Each row is a point. A path goes straight from each point to the next, and from the last back to the first. The post is the endless flat space through its rows: a point in 2 columns, a line in 3, a plane in 4, and so on, so that a path can go around it. Count how often the path circles the post. Going back the other way cancels.

Post (2 x 3):
[[-1.16  0.77 -0.60]
 [ 1.78  0.08  3.09]]
Path (26 x 3):
[[ 0.27  2.16  0.68]
 [ 3.45  0.39  0.29]
 [ 2.43 -1.21  3.86]
 [-2.21 -0.67  2.66]
 [-0.01  2.16  2.02]
 [ 3.31  3.62  1.70]
 [ 2.85 -1.05  1.08]
 [-2.80 -2.57 -0.18]
 [-3.79  0.74 -0.35]
 [-1.34  2.03 -0.22]
 [-1.47  2.42  0.15]
 [-1.83 -0.04  1.42]
 [-2.54 -0.55 -1.92]
 [ 0.97 -1.13 -1.55]
 [ 2.94  2.24  1.64]
 [ 2.33 -0.52  0.17]
 [ 1.93 -1.13  3.25]
 [-2.74  0.52  2.24]
 [-2.60  2.79 -0.58]
 [-1.17  2.43  1.47]
 [ 0.42  0.78  4.78]
 [-0.61  3.25 -0.32]
 [ 2.31  0.67  1.17]
 [ 3.42 -0.90  4.07]
 [-1.61 -0.83  1.55]
 [-0.74  0.94  4.00]]
Times around: 3

Post (7 x 8):
[[-3.53 -0.13  0.65  0.04 -0.57  2.66  3.25 -2.34]
 [-0.79  0.03 -0.20 -2.76  3.57  0.81  0.04 -0.58]
 [ 0.86 -1.92  2.00 -0.37 -0.38  0.87  0.59 -0.19]
 [ 1.22  1.19 -0.69  0.34 -0.25 -1.11 -0.76  3.28]
 [ 3.03 -0.64  1.97  2.45  0.18 -0.54 -0.95  1.23]
 [-1.44  2.24 -1.86 -3.19  1.59 -0.88 -0.48 -1.85]
 [-2.38  0.50  1.42 -0.65  0.59  1.06 -1.84  2.77]]
Path (26 x 8):
[[ 2.91  1.25 -0.48  1.29  0.26 -0.78 -0.03  4.07]
 [ 3.44  2.37  0.21 -0.59  5.19 -3.15 -3.18 -2.64]
 [ 0.81  0.80  0.22  1.48  3.66 -1.84 -1.25  0.03]
 [ 2.84  0.72 -1.76  0.98  3.66 -1.23 -1.05  2.69]
 [ 0.67  4.09 -3.66 -0.91  0.83 -1.77  0.04 -1.65]
 [-1.73 -2.33  5.04 -1.50  0.20  3.79  1.84  0.24]
 [ 0.06 -0.64  2.98 -1.19 -0.72  0.37 -0.19  1.00]
 [ 0.31  3.16 -0.34  3.43  0.10  0.92  0.86  3.27]
 [ 0.27 -0.22  0.50  1.24 -0.60  1.67 -1.01  6.16]
 [-0.30 -4.04  1.37 -0.61 -2.98  0.23  1.55 -2.89]
 [-1.57 -2.30  1.94 -2.73 -0.04  0.97  0.05  1.68]
 [-3.40 -0.69  2.75 -0.27 -0.44  3.02  1.45  0.79]
 [ 0.34 -0.09 -1.52 -1.88 -0.27  1.83  2.42  3.41]
 [ 0.18  0.62 -2.10 -0.42  2.10 -0.14  0.99 -3.49]
 [-0.77 -2.91  2.76 -1.63 -2.85 -0.30 -0.40 -2.43]
 [ 0.70  0.28  0.16  0.90  1.15  0.78 -0.08 -0.61]
 [-2.65  3.25  0.15 -0.08 -0.62  2.47  0.04  0.19]
 [-2.71  0.06  3.59 -0.66  3.59  1.99 -1.72  0.09]
 [ 1.58  0.43 -1.34  0.94  4.49 -2.30  3.36 -4.30]
 [-0.57 -1.59  1.76 -1.32  0.67  0.82 -0.07 -4.16]
 [ 1.78  5.80 -4.42 -0.27  4.36 -3.13 -2.77 -1.09]
 [-5.83 -2.92  2.19 -1.34 -2.69  4.27  0.88  0.35]
 [-3.39 -1.67  0.37 -0.79  0.09  0.43  3.80 -1.34]
 [ 0.00 -0.50  2.68  2.28 -0.38  0.54  0.15  2.68]
 [ 0.31  2.16 -2.13 -1.63  1.35  2.05  2.06  2.53]
 [ 0.41 -0.31  0.52 -2.19 -1.23 -0.01 -1.25  1.02]]
Times around: 0
